Each wall is flat, endless, passes through zero and stands at right angles to its row. A trip goes straight from one point to another. Which walls does it cross, in order?

Walls:
(1): [ 59 -40]
(2): [ 13 -95]
(3): [80 92]
(4): [39 21]
Trips:
[ 42 -26] to [ 63 -19] -> none
[40 37] to [-31  30] -> 1, 4
[-22  31] to [32 -5] -> 4, 1, 2
[ 50 -17] to [-17 -35] -> 3, 4
[-15   3] to [ -4 -68] -> 2, 1
[-12  34] to [-22 -46] -> 4, 3, 2, 1

Walls:
(1): [ 49  13  40 -13 -20  11]
(2): [-14   8 -26  33 -21 -27]
(3): [14 -7 -4  2 90 26]
(4): [ 15 -14 -41   9  86  -2]
(5): [-3 22 24 21 29 -3]
Trips:
[31 88 11 32 16 65] to [ 24  31  -1 -50  33  19] -> none
[  2 -25  20  25  35 -33] to [-27  21  22 -37  -4 -65] -> 3, 4
[ 36 -94 -16 -22  24 -23] to [-68 -12  41 -30  95   5] -> 5

Walls:
(1): [-95 -52 -17  34  25  15 -65  27  13 -17  34]
(2): [  9 -24 -22   9 -54  44  36 -50   6  19 -24]
(3): [-42  11  24 -10  22  24 -28 -14  50 -90  80]
(4): [-12  47  26 -32  -9  34  15  14  47  -8 -27]
Trips:
[ 23 -13  -4  65   4   5  41  31 -37  -8  -2] to [-17  -7  28  14  18 -46  34 -35  45  -5  -2] -> 3, 2, 4
[ 34 -23  -5  17  43  13  14 -23 -60 -22  47] to [-35 -54  20 -38  24  -6  15  12   2  74  42] -> 1, 3
[-11  -8 -23  11 -74  -7 -10  -9 -22  -4 -67] to [  8   5  59  10  28  45 -16 -28  17  10   7] -> 4, 3, 1
[ 8 -3 -2 39 34 -6 76 13 -4 12 12] to [ -6 -22  11   9  -5   0   1 -22   2  -5  11] -> 3, 1
[ 30   7   2  13 -20 -57 -90  31 -54  39  20] to [-25  14 -16  58 -72   3 -64 -44  -3 -60  68] -> 3, 2
[ -1  57 -31 -19 -36  24 -29 -95  -6   3 -12] to [ 27 -36 -45 -39   4 -22  48 -30 -12   9 -48] -> 3, 4

Walls:
(1): [-30   3 -54  36  49 -38  -3  54  13  28  -5 -21 -26  25]
(2): [ 28  31 -62 -56 -65 -10  13  14  -9 -53 -28   1 -38 -32]
(3): [ 59  -3  16   6   9 -19  -9  -1  38  19  28  -7  10  10]
(4): [ -5  26 -10 -21  26  47 -76  14 -54  -5  59 -16 -13  28]
Trips:
[ 28   9  -1  -1  16 -12  21  39  22  45  29   5   4  -9] to [-48 -22  17 -10 -30  31 -25  64 -42  19   5 -18  62  56] -> 4, 3
[  2 -51  14  35  46  95 -76 -46  14  -2 -55  60  36  20] to [ 18  37  13  -5 -21  -3  39  30   1  37  28  -9 -19 -46] -> 3, 4, 2
[  3  -6  -5  -2 -63  22 -50  22  40  46   2 -55  71 -11] to [ -4  21 -44  34  51 -27 -14 -19  11  69  18 -12  -8  -3] -> 1
[-33 -12  10 -35  -4  16 -41   4 -24  55 -66 -10   9  22] to [ -8  45  -5  33 -11 -51 -68 -27  40  23  22  -2   7   4] -> 3
[-20  -9 -19 -16 -57  52 -33  20  26 -46  39  67   3  -8] to [-28 -15 -75 -38  38 -50  64  -8  14  17 -30   8  -5 -33] -> 4, 1
[  4 -37 -40  11  -7  23  13  10  71  26 -34  57 -15 -14] to [ -9  17  22   5  23  12 -38 -31 -21  91   2 -52  -2  10] -> 2, 4

Walls:
(1): [ 14 -22   6  39 -43  -8  13 -22  26  17 -21 -37  -2  -2  22   1  33  57
 -30  -4  35  42 -13  14]
(2): [ 52   8  37  25 -41 -28  50  35  30  26 -26  14  -8 -20 -30 -10  52 -43
  34  17  34   8 -10 -23]
(3): [-49  -5 -12 -48  18  -7  12  45  14  -6 -27 -57  37   1 -25  47  46  18
 -34  22  32  23  16  -3]
(4): [ 23 -26 -54 -32  20 -32 -34 -36 -11  38  26 -23  -6 -43  15 -11 -28  35
 -14  38  24   5  95 -43]
(5): [ 25  66  17  42  17  38  -4  46 -44  21 -57 -16 -31 -24  36  16 -43   1
 -15 -15  13  48   0   5]
Trips:
[-34   6 -50 -27 -29  13 -15  13 -28  50  42 -13  20  -2  50 -16  10   5
 -23  31  19  -9  20   0] to [-15 -30  46 -19 -32  35   8 -15 -15   1 -11  47  -3  10  26   1   2  -7
  -5 -24  -6 -35   1  10] -> 1, 3, 4
[-46 -62   1  35   8   4 -13 -16  36  18  -1  27   9  55   0 -15  14 -46
 -25  15 -39   2 -16 -16] to [ -6  29   6  -4 -16 -53   4  36  25 -22 -12 -14   7 -65  52 -43  -6  -5
  58   4 -23  35  21 -13] -> 2, 4, 5
[ 35  16 -24 -30 -32 -12  37 -45  21 -10 -37  35  -1  13   1  18  58  -8
 -28  18  -2 -52 -53  21] to [-11  14 -27  29  17  23  11  34 -36  24  40  57 -46   8   1  19   1  -6
  -8  83 -26  17  25   2] -> 1, 5, 4, 2
[-40  15  11   2 -21 -33 -20 -33  79  46 -17   4  -6  -4  25 -34  17 -12
  17  -8  13  -4  13 -61] to [ 37 -61 -24  -8 -33 -25   7  54  10 -18  24 -33  11 -20 -23   4 -44  -5
   0 -48  25  27  -5  11] -> 3
[ 44 -35  -8 -40 -48  -8   5 -39   7  32   3   6  20  11  16 -40  40  19
 -77  19  16   4  10  -2] to [ 23  39 -31 -33  29  40   9 -11   6  53  74 -26  21 -14 -46  49  47  38
 -19   8  47   4 -11  31] -> 2

Walls:
(1): [ 28 -38 -18 -10   4   9  20   1 -53  63   2  15  30  -3  26  -6   5  -4
 -14 -10 -41  48   8 -15 -15   9 -50  -3 -71  30 -47  17 -19   2 -11  39
  20  23   4  32 -45  37  36 -13 -87 -31  32 -26]
(2): [-25 -19   3  28 -10 -31   3  24 -21   8  -2 -10 -15  -2 -53   9 -15  39
  29 -41  61   5  59 -22   5  -6   3 -24  21  -7   5   2  39 -29   9  -3
  17  15  34  21 -38 -95  -5  -6 -43 -27  -6  -3]
(3): [-85 -54 -48  26 -14  10  13  25 -57  12  31  11  21  -8  21 -30  15  14
   1 -14 -40  14 -64  38  -5 -31   8 -38  19  33  19 -39  48  -2   8 -13
 -16 -18  22 -66  -1 -37 -22  15 -68   7   1 -18]
(4): [-29  31   2  -7  17  14   9  48  32  30  14  16 -28   6 -45   0 -40   1
   4  14 -39 -29  11   6  18 -57   6  18  31  13  -6  18 -21   4 -48  47
 -28   0 -22   1  30 -10  25   6 -27 -27 -10  25]
(5): [ 30  14  30  -5  11 -34 -24  -1  -2  -9  74 -10 -35  -7 -31 -25 -24 -54
 -12  23   3  26  21  57  45  12  -2  10   2   5  -3  -2 -22  72  -9 -21
   9  32  -3 -16  -5  36  33 -77 -30  36  68 -44]
(6): [ 10 -27  -3  30  49  11  57  -4  15  26 -17  11 -10 -18  -8  -2 -11 -18
 -30 -62 -25  28   5 -31  23  34 -53  66 -15 -12 -20 -17  42  -9 -27  13
 -49 -25 -39 -15  46 -22 -21  50  29  38 -53 -10]
(7): [  0 -56 -46  64  37  25  22   2   5   1  25  -9  68 -20  -5 -24  20  -9
 -12   4 -23  45 -26 -30  36  -5  -8  -3 -17 -12  13  48  44   7  -8  15
 -34   7 -44  12 -64  34 -87  -8  -7  36   2 -84]
(8): [-41 -11   7  -3  29 -43  31 -38  21 -90   0  11  12 -18 -11 -14   8   9
  49 -23 -40  -3 -36 -33 -14 -38  47 -28   5  23 -13 -33 -13 -62 -20 -33
 -23  52 -29 -26  -7 -31  24   6  12  17 -17  37]
Trips:
[ 49 -47  13 -23   5  -8 -10  32 -15  49  54  11 -35  13 -23 -13  38 -20
 -47  34  -5  24 -44  23 -24 -22  27 -19  -5  -8  24 -20   6  78  18  -4
 -10  40  29  61  16   1 -30  -6   6   4 -38 -28] to [ -8 -52 -11 -37 -19 -22 -34  -9 -30   8  -9  37  38  38 -36  14   8 -10
  43  26 -42  17  14 -22 -13  26  28  -4  18  51  17   2 -24 -41   9 -35
  13  70 -29  39  13  45  -3  28  -5 -14  47  27] -> 8, 3, 7, 5
[-39 -25 -19  25  18  23  10 -62 -20   4  13 -34  11  30 -37 -17 -26   8
  -8  11  12  -5  12 -20   6  43 -22  -1  12 -14 -25 -27  24  -3  19 -13
  -3   0  25   7  -5 -58  -6 -12 -29   2  36  13] to [ 18 -23 -29 -56  46 -34 -32  -4  35 -20  46   9  -3 -29  16 -15 -36  11
 -38  54 -40 -30  -3 -22  80 -10 -88 -16 -28  20  14  16  -6  29 -18   4
 -26 -85 -10 -39   5  12  20   1 -50 -22 -24 -31] -> 8, 4, 2
[ 28   9   3 -12  22 -21 -80   7  -6   1  18  -3 -18   2  17  -6  16 -20
  16  -1 -42  15   2  27 -21   0 -23 -18 -26   6 -73 -19 -11 -13  -6  -4
  12 -36   2 -12  28  -2   1  22 -30  84  24 -41] to [-18  36   8  -5  23 -35  -3 -20  -7  28  -6 -44   0  37   5  -4 -11  12
  16 -31  24  41  -1  -6 -71  24 -33 -53   1 -21  59 -57  57 -48  27 -38
  16 -42  -8   6  15  57  25 -12  13 -40  13  14] -> 6, 5, 2, 1
[ -6  -3  29  19  -8 -77   4  20  13  11 -32  -1 -49  21  15  45  15  -5
   7 -18 -16 -32 -19   4 -21  18 -32   3 -48  -6  39 -45  29  -1  47  16
 -16  -9 -14 -57 -38 -24  20 -49  16   7  59   8] to [-22 -22 -20 -13 -18  32 -11   6  54   5  -8  20 -23  -9   9   0  44   0
   2  -4   3  18   1  45  39  20   2  23  50   1   8 -28 -36  11   8  55
  47 -19 -17  51  10 -19  25 -66   4 -16  -7  -2] -> 8, 3, 4, 2
[  6  51  47  -5  31 -25 -18  -8 -24 -65  48 -55  36  13 -13 -29 -18 -14
   2   0   3 -56  20   1 -40  20   4 -47 -20  -4  14 -38 -43 -41  17 -10
 -25  -8 -10 -59 -36 -26  -8 -26 -29   9  16 -27] to [-39 -24  -4  23  20 -10  82 -20  35  -7 -38   0 -48 -17 -44 -20  41   0
   2  22  14  -8 -11  24   0  11 -10  -2  21 -21  48   3  14  12   1 -32
  15  35   8  -1  34  23 -42 -24  14 -54  -2 -50] -> 7, 6

Walls:
(1): [ 32 -45  18  52 -27 -24 -30  40 -23  25  -1  24  13  -8  32  -8  -3 -10
  21 -46 -53 -21  63  15   7  -9 -57 -71  29 -56  16 -42  54   6  37  38
   7  50 -21  -6   1 -49 -10  -8  24  -3  -8 -62]
(2): [-36  17 -10  20 -16  52   7 -18  41  32  11   1 -55  41  -6 -18  30  20
 -45 -34  -4  17   4  36  25  53 -77   8 -28  19  45 -21  35   3   1   0
  49 -55   1 -35  -6  10  27 -22 -45  -5  42  -4]
(3): [-56  -1   7  -7 -65  18  -5 -14 -20 -31 -23   7 -32 -46 -30 -38  25  24
  17 -25  30   1  40  31  48   4   0 -18   3  93  17   3 -16  34  -1  16
 -12   2  30 -11  -2 -18  29  69   5 -21  38   3]
(4): [ -1  17 -48 -24 -42  28  -3  15  -1 -16 -14   9  27  30  10 -24  -4  -7
   7 -51 -50 -77  -1 -19 -35  11  -9  29 -87  -7 -39  47  10  56 -28  46
 -43  -8  -5  17 -14  34  34  37  -3  13 -26  21]
(5): [ 41 -49   6  -8  10 -48  -3 -34  12  37  -2 -64  26  -9  35  45  16  32
 -30  32 -17  41 -34   9  19  10  -6 -15 -34  40  82  -2  60  20  21  12
 -50  44 -11  -9  34 -65  32   9  -2 -29 -18  -4]
(6): [-40  45   4  -5  42   5 -21 -19 -11 -17 -30  25 -18 -28 -30   8 -41  57
  17  18  -4  72 -17  18   5  -3  13  29 -43 -40  -2  15  43  -3  28 -29
 -30   3 -19  -5 -24  56  27  34   7 -21  43  24]
(7): [ -1  45  30   6 -55 -50 -44 -18  14  -6 -21   4   8   0   6   3  30 -22
 -38 -44  -2  45 -42 -17  33 -28 -12 -60  10 -15 -13  -9  15  24  -8   1
  -4  36 -36  11   9  47   4 -12 -14 -60  25  34]
(8): [ -6   4  -2   9  -1 -23 -13 -12  16 -12  15 -32  -6  11 -49 -15   5 -42
  89 -24 -40  42  30  -1  22  11  -2 -19  -6  37 -22 -48 -59 -19  66   1
  10  -8  22 -29 -71 -25  11   4 -33   0   4  12]
(9): [ 15   3 -21 -33 -18  20 -28 -19   8  48  17 -23  28  32   4 -15  10  -8
 -29   0  13   2  -1 -55 -36 -10  34   7  18  25  21   3  -2   8   6  -5
   1 -45  13  -2   7   5 -37   2  37  -7 -26 -81]
(10): [  7  14  27  -2  18  44  49 -34  68 -36 -19  27 -24   7 -34   8  44  28
  42 -27 -24   1 -52  -8 -16   7 -33  42  -4  13 -27  -6 -11 -81 -22 -26
  19 -16  28 -42  -7 -13  -2  27 -19  14  -8  14]
(11): [ 40  -5  -2   1  -7 -22 -33  26 -34 -18  17  38  -5 -34  57   9  49  -2
  11  30  58 -12 -10  71  13 -19 -26  25   7  -8 -18 -20  45  10 -17 -16
  -7  37   4  -4   1   9   1   8  11 -32 -23   4]
(12): [-24  18 -51  39 -34 -12   6  12  25  53  28 -13 -33 -36  20   3 -43 -32
  -2 -24   5  69  39  28 -46  28   3  -8 -29  10 -17 -20 -59   7   1  31
  66 -30   7 -21   7  -7 -22   0  15  44 -24  15]
Trips:
[-42   7 -35   4 -42  11  -2  22  53  39  -6 -15 -33  -7  35  26  41 -47
  -8  45  -4 -13 -52  10 -11 -49  21  28 -24  -5   8  25  27  -4 -23  74
 -15   7 -19 -36 -19 -16 -14 -12  13  -7 -13  40] to [ 36   5  34  47  15  20   8 -20  16  41  26  71  43   8 -18   0  15   7
  16 -19  -1  23  30 -17   4  23 -30 -37  57  49  27 -11 -15   0 -41 -71
  31 -46 -55  21   6   7 -23  -5 -15 -41 -56  15] -> 4, 1, 5, 8, 11
[-31  60  18  -4  51 -20   6  17  42 -34  25   6  -9 -11  -7  29  14  77
 -14 -49  30  -4 -31  11  25 -39  26  50 -15   4  15 -13  20 -14 -17 -30
 -68  57  -6 -60   6  25 -26 -56  42 -21 -35  25] to [ 14  17 -33 -32  -6   9 -44  -1  22  20 -20   7  42   4  38  -4   9 -55
 -28  24  29  47  -8  13 -22  31  28 -26  48 -37 -28   1  26  10  16  36
  -3 -60 -36  13 -17   2  61  29  33 -11  18 -20] -> 9, 10, 12, 4, 1
[-17  34  26   9   2  19   7  54  -6 -11 -37   1   7  16   5  20 -22 -30
  10  46  22  53  22 -26 -31  -7 -13  -1  26   8  11  65  23  10 -26 -11
  39  -8  34 -31 -22 -43 -33  27  10  -3   3 -35] to [-32   7 -15 -36 -29  16  63  54 -13  18   9 -27   0  24 -39  35  82 -43
   8 -15  54   3 -90  46  30   9 -57  19  35  26  35 -12  -3 -22   0 -61
  35  38  26  29  48   0  23  14 -18  -9 -24 -14] -> 6, 11, 2, 12, 5, 7, 9

Walls:
(1): [-64  32  23 -19 -33  -2  20  -9 -59  -6   0  11  48  15   9   3 -14 -12
 -55 -23   0  43  57  19  54  26  22 -48 -35  36  -8  15 -44  20  37 -82
  34 -26  22  15  28 -14   5   3   8 -39 -43  21]
(2): [ 20  31  -4  14  43  43   4   2   3 -37 -22   1   6  30 -40  -7   2 -11
  -4  29  25  -2  11  -7 -20  -7  -4 -16 -27  -1 -12 -22   5 -25  13 -14
 -54 -28  38  33  33 -36  -2 -10  14  41 -27  -7]
(3): [ -4  45 -32  -6 -10 -19  28  -3  12  27 -12  34   6  25  -7  25   0  -3
 -19  -2  37 -47  -4  -6  16  24  22 -21  55 -37 -14  21  37 -18  14  28
 -62   6  22   5  21  17 -17 -33  32 -26  10  19]
(4): [-17  -5  -3  29 -16   6   6 -25 -28 -12 -20 -40   4 -14  19  22 -19  21
 -28  28  28  -1 -21   8  -6   0  22  30  23 -30  -5 -21 -48  19 -26 -13
 -13   6 -25  -9 -24  29 -13 -16 -87 -13  -9  27]
(5): [-23  -3 -31 -10 -24 -16 -25 -33 -35   4 -18 -11  35 -29  21 -23 -14 -48
   2  12  16 -25  33 -32  40 -45 -35  12  31 -13 -27  -6  26 -19 -22 -24
  25  12   7  -2  -2 -12 -16 -37  -8 -16  25  -7]
(6): [-11  43  12  -2 -39  -7 -11  12   2  15  31 -12 -52 -27  69  -7 -19  -5
 -13  18 -10 -14 -49  20 -29 -16  -9  10  18 -18  18  -7  -7  22  -1 -18
  66  51  -8 -66   2  42 -11  63  16  -2   3   0]
(7): [ 18 -14  12  -7   5 -37  35   5 -32 -26   5  16 -22  17   5   4 -43 -21
 -33   8 -13 -38 -46 -45  -7 -21  25 -43 -11   0  17 -15  22 -18 -10  15
 -14 -40   1 -10   4 -24  -5   8  18 -42  14   3]
(8): [ -1   1 -20  14  20   4   1  54  12  29   9 -25 -29  -7 -10  43   8   9
  -8  38   2  13  32  27 -24   8  -6 -20  66  31  31  -3  16 -39  10  30
   2   8  22  25 -22 -13  26  -2  -1   9 -10 -38]
(9): [  2 -32  31   0 -21  21  54  12 -17  21 -10   1 -27  31 -28 -15 -19 -36
  -7 -40  31 -17  15 -45 -11  -8   9  22 -16 -24   6  -2  -7 -20   7 -21
  37 -13   4 -73  32  56   4   4  29 -25 -11 -31]
Trips:
[ -7 -17   5 -40   2   3  17  -4   2 -47 -43 -44 -26  -7 -31   2  -7  25
   7  -2  12 -14  36  38  -2  27  30 -12  22 -26  15 -47  13 -47  -4 -53
 -34   0   1  28  -7 -69   9 -13 -39  26   9 -18] to [ 43 -28  27 -15  75  10  35 -11   2 -10 -38  -4 -16  47  18  32  38   5
  17 -10  63 -22 -13 -30 -32 -11 -33  -4  15  24 -19 -30 -23  39  27 -34
  17   4   4  43 -15  21  52  10  -1  25 -65   0] -> 5, 1, 9
[ 21  -7  -2 -14  16  -9   6 -12  23  31  20  22  17  12   2  27  12  -8
   8  10  15   4  -3  -5   4  47  27 -30  51  -2  19 -52  56 -45  16   3
  35  -8 -36  23  40  34   7  -6  -4  17 -37 -60] to [ -6  -2   5  17  -5  49 -33  45 -14 -29   6  13  -8   5  42   1  35 -36
 -39  49 -46  -4   4   4  -5 -14  22 -12  21  -6  58  25  -8 -11  -6 -34
   8  20 -44   9 -19 -44  34  18  14  28 -21  -2] -> 6, 9, 3, 1
[  9  24  13  35  26  14  25 -33  38 -22 -22 -18 -23  12  -5  25  -8 -48
 -11  35   6 -19 -63 -36  28  29 -35 -11  26 -38   0  -6  -2  -6  16 -59
  -2   5 -23 -30 -25  -6  -9  27  -1  58  52  -2] to [ 34  21  31 -24  28  -3  13 -39 -19   2  -3   6 -41 -11  12   2 -25   7
  13  -8  10 -39  35  24 -10  22  11  25   1   6  20   4  14 -18  49  69
 -34  26 -14  -8  22  -6  24  15 -94  62 -62  25] -> 5, 9, 8, 7, 6
